Each row is a point. To make a cloud, some directions were put in groups of two or more. Within a group, all points are equally far from the middle, so they leave a hole (a ring in 2 directions, a hollow ball in 3). The other directions are filled evenly. Then the cloud was stretched, turned, moved and blurred a little. How many holes are there, and how many directions does each take, smallest first?
(in the rows, 128 means zero)

Cloud (19 x 3):
[[154 127 169]
 [154 115 114]
 [113 136  92]
 [ 64  73 104]
 [169 104 117]
 [125  88 203]
 [143 140 122]
 [164 190 185]
 [131 148  87]
 [112 159 168]
 [101  89 127]
 [143 101 155]
 [218 163  90]
 [ 92 135 184]
 [125 180 108]
 [159 113 148]
 [187 165 129]
 [110  82 114]
 [195 153 133]]
Holes: 0

Cloud (30 x 4):
[[ 98 143  93 178]
 [138  65 148  88]
 [160 139 154 106]
 [112 102  93 205]
 [ 95 126  96 113]
 [ 96  98 103 109]
 [169 106 139 174]
 [171 157 104 175]
 [171  95 113 149]
 [129 165 125 139]
 [178 101 112 124]
 [105 108  52 100]
 [119  89 139 196]
 [130 156 156 100]
 [119  81 177 173]
 [165 101 173  95]
 [172  98  93 196]
 [160 134 150  77]
 [179 121 114 126]
 [129  62 161  82]
 [155  78 165  91]
 [149  74 121 124]
 [172 152  86 143]
 [183 141  77 135]
 [188 110  80 114]
 [ 74 122 179 181]
 [179 117 119 116]
 [178 102  89 184]
 [102  92 131 168]
 [151  95 166 191]]
Holes: 1 (2)

Cloud, 74 rows:
[[120 179 188  85 121 146 147 162]
 [ 63 113 153 199 145 114 134 126]
 [185 111  94 137  89 165 149 154]
 [150 129  75 112 162 116 118 143]
 [ 96 165  77 186  82 125 117 121]
 [ 67 123 159 149  97 138  64 152]
 [ 77 119 135 104  84 178  85 144]
 [113 167 100  97 124 107  80 101]
 [117 153 103 107  65 153 155 201]
 [129 122 180 167 175  98 103 184]
 [101 100  93 141 173  96 113 135]
 [137  91 107 189  89  91 143 177]
 [154 158 185 108 177 133 112 150]
 [122 117 155 111 173  56 141 171]
 [137 169 112  82  85  69 126 146]
 [101 173  95 203 108 157 119 127]
 [156 114 148 154 142 119 122 233]
 [112 101  91 190 106 106 130 206]
 [ 73 157 171 152  96 125 150  86]
 [ 66 164 163 105 135 132  83 140]
 [163 116  91 129 150 178 120 143]
 [ 66 111  98 109  94  65 154 143]
 [116  75 110 190 105 174 154 134]
 [150 173 155  94 143  67 115 163]
 [ 71 104 168  81 107 133 165 121]
 [ 94  91 153 122  93  63 175 142]
 [ 55 120 168 124 167 129 144 123]
 [122  76 162 161 114 184 168 134]
 [115  92 212 130 115 131 156 166]
 [151 149 169 165 145  60 165 132]
 [ 99 126 126 140 117 119 201 218]
 [167 157 178 139  99 182 154 142]
 [ 68 139 159 201 139 156 114 164]
 [165  96 107 124  85  96 180 129]
 [147 169 136 181  62 125 101 159]
 [137  97 197 146 138 152  91 153]
 [141 177 129 113 165  87  91 158]
 [ 98 173  79 170  83  90 132 155]
 [128 183 144 173  81  88  99 158]
 [139 175 193 167 131 153 105 127]
 [142 176 181  83  99  97 116 157]
 [ 79 134  78 153  54 102 122 155]
 [ 84  92  93 148 117 191 157 140]
 [119  94 144 106 115  63  95 162]
 [140 171 153 104 151  51 147 133]
 [124 118 130 183 169 111 153 217]
 [ 86 118 106  70  89 162 129 172]
 [171 117 151 153 127 190 165 117]
 [171 116 138 124  56 120 123 114]
 [102 145  97 168  62 130 159 201]
 [104  79  84  93 119 112 171 145]
 [121 100 139 106  96 102 154 225]
 [ 85  98 109 182 164 119 104 129]
 [161 114 107 100 155 138 192 133]
 [114 108 121 166 153  72  87 140]
 [106 158  73 176  82 162 149 172]
 [105 160 180 150  56 133 109 135]
 [153 138 129 202 104 149 110  99]
 [132 152  78 156 116 101 110  89]
 [107 169 103 189 119 169 137  98]
 [153 175 202 103 127 109 144 153]
 [ 68 159  94 112 135 110 193 126]
 [ 84 142 110  90 106 190 129 121]
 [ 74 120  89 160 141 186 134 163]
 [171 105 157 101 146 170 154 180]
 [ 86 152 164 140  96  81 161 206]
 [101 121 144 178 163  78 132 204]
 [ 98  98  80 187 100 120 105 189]
 [138 157 157 157 190  87 158 119]
 [ 79 138 114 118  57  97  84 166]
 [140 124 188 126 178  85 150 184]
 [ 76 121 144 212  80 138 134 148]
 [135 144  93 127  56 158 135  96]
 [ 62 104 132 145 154  88 168 109]]
Holes: 2 (2, 6)

Cloud, 98 rows:
[[168 119  65 101 135 168 126  90 130]
 [118 104 156  87 133 151 168  98  87]
 [106 176  82 117 127 104 208 121 126]
 [160 103  80 135 152 113 117 188 148]
 [ 79 157 102 102 158 130  68 170 173]
 [157 185 141 102  67 121 116  97 112]
 [ 57 139 111 118  71 135 145  66 110]
 [ 63 114  63 111 135 105 110  62  94]
 [165 131  62  93  88 130  81 117 170]
 [156 193  81 153 158 103 148 134 129]
 [ 78 156  40 128 172 123 169 156 142]
 [ 80 117  45 152  98 127  70 112 103]
 [ 57 114 100 175  95 149 105 101 105]
 [ 99 118  60  70 160  95 122  97 150]
 [113 115  27 133 123 153 120 155  74]
 [130 196 138 150 163 108 150 162 169]
 [109 110 175 114 160 146 121 110  67]
 [ 98 150 120  48 138 112 167 113  64]
 [ 42 147 100  86  69 131 142 135 111]
 [ 83 116 112  57 101 146  57 105  87]
 [ 99 112 170 124 144 162 147 151  89]
 [117 148 155 131 131 159 130 202 135]
 [ 67 168 144 105 111 200 134 167 154]
 [ 96 130 127 138 171 146 110 199 173]
 [145 143 187 113 129 139 123 162 115]
 [106  88 132  63 127 158  76 113 121]
 [117 151 113 112  72 128  59 188 114]
 [ 75 126  64 152 161  87 155  89 104]
 [132 130  29 116 124 149 112  83 111]
 [140 128 126 142 128 143 179 152  54]
 [ 94  76  93 153 137 128 177 131 104]
 [ 67 142  60 114 135  85 106  69  84]
 [163 149 119 161 191 167 134 126 150]
 [124 220  72 117  96 125 150 133 133]
 [ 77 100 170  95 133 123 127 100 115]
 [109 190  62  91 176 109 104 135  86]
 [ 50 119 102 151  83 151 114 153  68]
 [121 161 158 151 143 126 175  84 143]
 [134 135 135 119 183 188 151 152 109]
 [167 151  46 131  84 150 108 160  89]
 [114 155 176 116 113 147  70 153 119]
 [ 65 168  46 130 148 119 125 169 155]
 [ 91 195  79  91 102 130  87  78  84]
 [128 227 146 105 120 157 135 128 154]
 [105 154 147 100 122 138  59 178 139]
 [131 144 102 160 116 123 156 194  72]
 [ 69  96  76 145  94 158 177  99 128]
 [ 43 185 119 112 132 111 120 109  74]
 [149 136 102  59 127  86  75 103 141]
 [ 70 109  66 139 112 127  98 151 197]
 [ 80  98 123 112 191 154  92 104 157]
 [122 162 133 130  79  99 172 123 191]
 [ 75  71 100 110 135 126  66 112  90]
 [152 103  58 110 104 137 111  84 171]
 [147 107 147  81 144 120 174 131 119]
 [121 116  20 122 135 118 144 110 166]
 [ 53 142  76 104 128 152 132 193 135]
 [147 159  45  86  87  94 140 114 106]
 [ 71 188 134 150 165 154 163 164 146]
 [106  60 128 115 135 132  96 156 110]
 [102  97 113 170  79 131 107  93 151]
 [ 81 129 149 141 129 163 154  78  70]
 [141 120 150 156 108 197 139 108 171]
 [109 161  97  77  57 175 141 127  69]
 [ 97  96  63 116 151 156  63 122 135]
 [116  81 108  82 129  98 143  75  92]
 [147 185 110 127  94  71 149 163  93]
 [131 118 112 100 147 115 137  46 125]
 [ 80 160  70 154 128 138 200 108 105]
 [140 171 150  81 145  92 163 147 124]
 [139 160 163 119 132 148 197 151 165]
 [106 158 174  66  85 141 106 112 106]
 [130 201  93 133  89 145  84 168 159]
 [132 113 128 163 121 131  53 140 139]
 [ 67 154  70  76 113 187 125 157 110]
 [108  95 106 118 105 103 100 105 212]
 [145 144  34 142  80 110  69 140 102]
 [123 164  54 181 122 133  86 146  69]
 [139 110 152 126 119  83 164 118  95]
 [174  88 140 117 114 142  92 119 153]
 [ 48 168 104 109 105  88 118 106 143]
 [148 219 114 136 135 138  90 145 148]
 [ 71 151  70 104 137 114  66 135 169]
 [157 161 108 104  93 180 128 184  83]
 [155 143  79 138 179 144 169 155 112]
 [100 172 153 110  89 139  81 159 170]
 [109 161 123 159 149  85 138  75 171]
 [ 94 172  77 132 208 118 128 131 122]
 [112 191 147 115 130  79  77 134  99]
 [ 58 189 136 115 150 156 109 124  86]
 [ 99 116  97  74  99 121 197 142 167]
 [ 64 118 117 150 178 139 102  82 128]
 [ 99 130 104 110 102 108 109 212 134]
 [ 87 137  64 130  84  96 125  57 109]
 [126 194  97  97 170 150 173 151 103]
 [135 152 103  97 173 177 131 198 130]
 [150 100 127 118  74 126 149 164 143]
 [125 140  96  95  70 198  92 151 147]]
Holes: 1 (8)

Cloud (94 x 9):
[[141 160 163 128 151 119 118  64 158]
 [147  85 120 118 125 144  75  52 101]
 [145 125 109 158  56 140 109  87  92]
 [167 157 139 144 160 148 180 110  88]
 [115 140 145 153 170 128 194 135 120]
 [109  82 183 149 108  68 162 161 126]
 [150 152 164 133  66 151 114 154 118]
 [130 123 121 127  77  87  80  64 161]
 [ 88 110 108 181 151 119 105 147 198]
 [127 122 154 175  74  80 148 150  87]
 [197 108  90 125 143 131 114 159  80]
 [ 99 148  70 144 110 112 176 157 150]
 [145 139  76  84 147 113 170  78 126]
 [186 136  94 116 108 141  97  85  76]
 [122 105 102 118 175 189 162 144 137]
 [165 161  78 128  73 107 108 142 155]
 [132  47 112 119 125  92 195  71 147]
 [132  92 135 120 159  36 105 162 165]
 [104 140 154  71 104  60 122  71 107]
 [107 110  93  87 193 137 115  88 137]
 [108 101  86 115 138  66 104 162 194]
 [140 132 136 187 169 154 124 159  95]
 [106  86 158 128 116  38 135  52 107]
 [115 125 108 130 153  50 164 117 198]
 [146  68 103 193  94 140 158 113 145]
 [ 68  64 137 157 138 131 151  92 176]
 [176 113  74 157 110  86  73 109 141]
 [122 140 146  45 146  82 147 117 130]
 [137 111 161 128 110  26 130  60 133]
 [ 79  83 136 103 121 122  74 144  88]
 [ 45 109 138 131 113  93 149 164 136]
 [101 100  86 163 108  91 164  72 185]
 [109 115  81 189 170 119  81  81 156]
 [119 135  88 108  79 119  53 116 125]
 [184 143 108 178  91 116 119 127 161]
 [144  95  91 131 139 181 149 115  64]
 [ 94 174 139 122 137 120 172  92 138]
 [ 81  90 115 129 133 103 106  73 201]
 [134 104 123 190 197  82 167  76 132]
 [183  74 153 114 160 128  73 116  92]
 [135 122  69 155 105 118  69 172 144]
 [163  93 161 101 126 161 146  55  85]
 [134 153 165 120  76 117  96 141  72]
 [121  76 130 141 194 187 111 111 118]
 [175 168 129 148 118 127 126  87 172]
 [137 117 136 101 180  92  60  91 106]
 [160 168 168 103 129 118 161  79 139]
 [155 120 128  96 180  84  61 117 118]
 [116 133 184 103 161  83 136  67  97]
 [139 118  92 173 204 157 101 123 116]
 [120 107  87 115 129  98  55 148 179]
 [132  91 100 185 115 106 119  83  58]
 [151  67 164 140 200  84 165  85 107]
 [116  94 139 134 123  65  42 128 148]
 [142  96 163 170 134 105  76 138  68]
 [140 146 124 110 192 107  95 151 100]
 [ 98 147 131 157  78 147 144  88 162]
 [158  57 131  74 158 109 105 146  98]
 [136  82  57 124  87 107 168 122 108]
 [158  85 115 141 158  78  69  95 177]
 [102 131 139 160  92  64  99  80 175]
 [124  31 103  99 144  99 100 143 126]
 [ 88 118  62 162 136  74 162 126 104]
 [139 100 119 213 161  69 140  78 117]
 [ 88 130 141 146 123  59  65 155 113]
 [110 133 145 198 147  76 106  98  85]
 [ 75  62 119 158 178 159 110 101 130]
 [ 80 131 162 120 142  58  84 110 160]
 [ 76 151 155 134 100 134 149 150 105]
 [116  68 121 146 119  20 147  81 148]
 [122  41 101 101 137  49 136 118 101]
 [126 141 114  99 116 101 126 125 215]
 [146 162 150 105 131  80 180 131  81]
 [120 124  82 177  82  62 138 147 103]
 [ 51  65 105 167 161 112 111 122 124]
 [151 143  83 100  99  68 141 125 184]
 [ 79 124 157  95 104 107  82 172 130]
 [ 59  62 145 126 104 136 154 139 126]
 [100  93 163 177 162  97 108 153  87]
 [133 143 128 167 151  44 181 113 142]
 [131 160 154 162 140 121 153  66  88]
 [106 149  60 107 101 112 109 137  97]
 [ 83  74 113  98 141  47 169 153 128]
 [210 121 127 175 134 151 109  97 125]
 [ 73  83 137 207 143  91 124 108 124]
 [ 92 157 160 115 110 114 128 173  98]
 [117 122  71 177 157  41 125 106 154]
 [199 158 104 153 162 123 148 101  94]
 [153 101 112 136 173 112 114 185  82]
 [132 168 124 149  53 107 115 102 148]
 [159  57 131 127 127 180 109 166 122]
 [154 116 124 125  65  78 167 129 183]
 [130 133 120 169 138  78  91 119 202]
 [166  98 116 152  93  94 170 138 185]]
Holes: 1 (9)

Cloud:
[[181 156 124 132 132  72 166  67 111]
 [149 162  54 134 118 160 155 129 166]
 [109 145  55 142 112 130 164 132 153]
 [141 191 149 117 163 123 165 107 118]
 [ 96 178 118 147 166 167 122 118 186]
 [ 92 147 175 197 118  83 156 151 126]
 [194 166 133 129 120  81 171 109 126]
 [115 161 134 132 168 136 128  60 143]
 [160 156 115  99 149 107 200  68  93]
 [ 81 135 150 177 103  85 197 129 143]
 [155 185 102 118 105 127 148 131 167]
 [138 151 145 188 160 110  74  72 135]
 [156 146  79  71  91 114 116 189 166]
 [ 95  88  99 124 116 115 112 115  72]
 [164 104 128 141 140 101 132 192 171]
 [ 70 146 124 105 124 181 195 127 114]
 [110 179 118  90  93 120 112 138  74]
 [162 118  69 102 158  91  97 140  63]
 [127 170  55 133 113 114 153 158 177]
 [125 161 158 108 114 133  95 118 171]
 [191 132 139  98 129 108 159 173 129]
 [116  88 100  80 127 132 197 184 148]
 [105 114 183 137 100 139 145  88 127]
 [102 120 169 165 166 141 137 116 131]
 [168  96 139 139 185  96 142 148  78]
 [156 157 136 124 133 102 192  63 123]
 [102 126 122  75 126 141 224 161  83]
 [113 127  59  47 173 108 149 106 162]
 [120 116 191 169  90  94 136 150 195]
 [104 111 134 146 183 132 184  66 177]
 [111 164 129 142 177 175 111 104 201]
 [100 113  96  83 146 102 136 171  76]
 [ 73 149 117 120 187 127 194 143 105]
 [ 91 136 111 134 177 101 230 147  78]
 [175 158 152 118 121 130 168 104 147]
 [130 141  74  59 133 115 122 110 130]
 [112 164 128  76 151 129 186 100  57]
 [ 84 174 135  77 161 103 161 174 160]
 [162 144  64 105 124 125 137 168 102]
 [171 149  99 148 151  75 151  72 111]
 [ 74 139 131 166 121  76 114 155 179]
 [112 128 131 193 175 111 106  84 121]
 [142 113  43  99 169 163 154 195 161]
 [102 142  81  58 137 159 147 173  85]
 [100 180  80  98 167 125 137 120 152]
 [ 90 139 112 143 218 161 139  67 110]
 [101 101  90 138 176 145 237 119  59]
 [135 144 150 202 167 150 148  91 119]
 [117 124 169 100 164  97 104 132 172]
 [127  71  94 160 121  98 152 133 119]
 [202 144 119 144 137  97 153 132 107]
 [167 132  93  72 131  92 168  78 169]
 [105 113 188 119 117  79 172 117  94]
 [126 135 104 161 158 152 204  28  92]
 [138 182 128  77  93 116 104 166 157]
 [153 174  68 133 182  97 136 152 113]
 [179 147 125 138 165 139  84 116 185]
 [ 89 168 129 174  69  99 156 102 117]
 [181 137 125 190 107 101 126 128 189]
 [139 105 136 217 148 107 134  88 134]
 [135  92 103 125 136  85 187 157  55]
 [ 77 119  94 112 162 147 135 176  68]
 [109 132 103 148 104 118 183  68 163]
 [124 154 146  59 202 162 116  89 120]
 [121 123 114 104  75 199 160 131 123]
 [183 112 105 150  72 132 162 136 139]
 [166 131 100 164  92 186 114 134 104]
 [125  96 115  65 125  89 167 121 115]
 [110 161 152 133  71 115 158 106 160]
 [118 114  70 149 205 153 132 140 148]
 [102  88 140 201 155 105 138  67 112]
 [143  99 138  96  78 107 136 150 145]
 [185 160 132 132  60 103 182 177 144]
 [173 121  98 183 157 159 179  83 176]
 [138 212 129 102 137 118 138 164 177]
 [129 136  65 142 112 118 211 146 101]
 [158 163 157 112 157 127 139 143 200]
 [156 132 167  85 178 170 191 145 109]
 [171 118 198 123 176  87 157 114 104]
 [ 78  78 106 117 161 148 160 107 186]
 [ 88 153  84 126 127 109 155 131 190]
 [127 164  91 183  74 121 174 112 123]
 [127 118 116  82 113 164 132  57 178]
 [141  92  86 152  57 104 174 157 133]
 [105 162 165 147 134 117 157 117 167]
 [ 79 132  95 121 142  89 166 149 137]
 [104 126 172 104 184 164 176  71  86]
 [166 152  82 119 185 150 145  66 183]
 [149  97  69 111 152 174 189 137  83]
 [163 175 121 160  42 108 182 143 167]
 [154  97 173 186 179  85 157 100 101]
 [144  82 170  98 185 117 190 128 145]
 [117 188 143  87 147 140 156 120  98]
 [ 80 149 135 113 103  82 114 122 157]
 [158  61 103 139 116 152 103  94 110]
 [154 102 131  46 196 166 103 103 158]
 [163 154 147 161 169 134 186 144 184]
 [183 124 102 161 101 109 153  85  68]
 [144 156  71 105 101 124 143 134 108]
 [103  95 126  97  75  91 205 146 172]
 [193 109 112 145 147 164 200 127  96]
 [101  69 167 153  66 100 134  96  87]
 [167 155 109 125 160 212 123 154  87]
 [184 160 113  81 130 132 228 138 121]
 [181 146 112 130 144 187 118 116 171]
 [127 116 154  61 167 150 214  93 109]
 [149 115  83 131 217 128 111 147  85]
 [145 153 124  92 140 178 144  83 201]]
Holes: 1 (4)
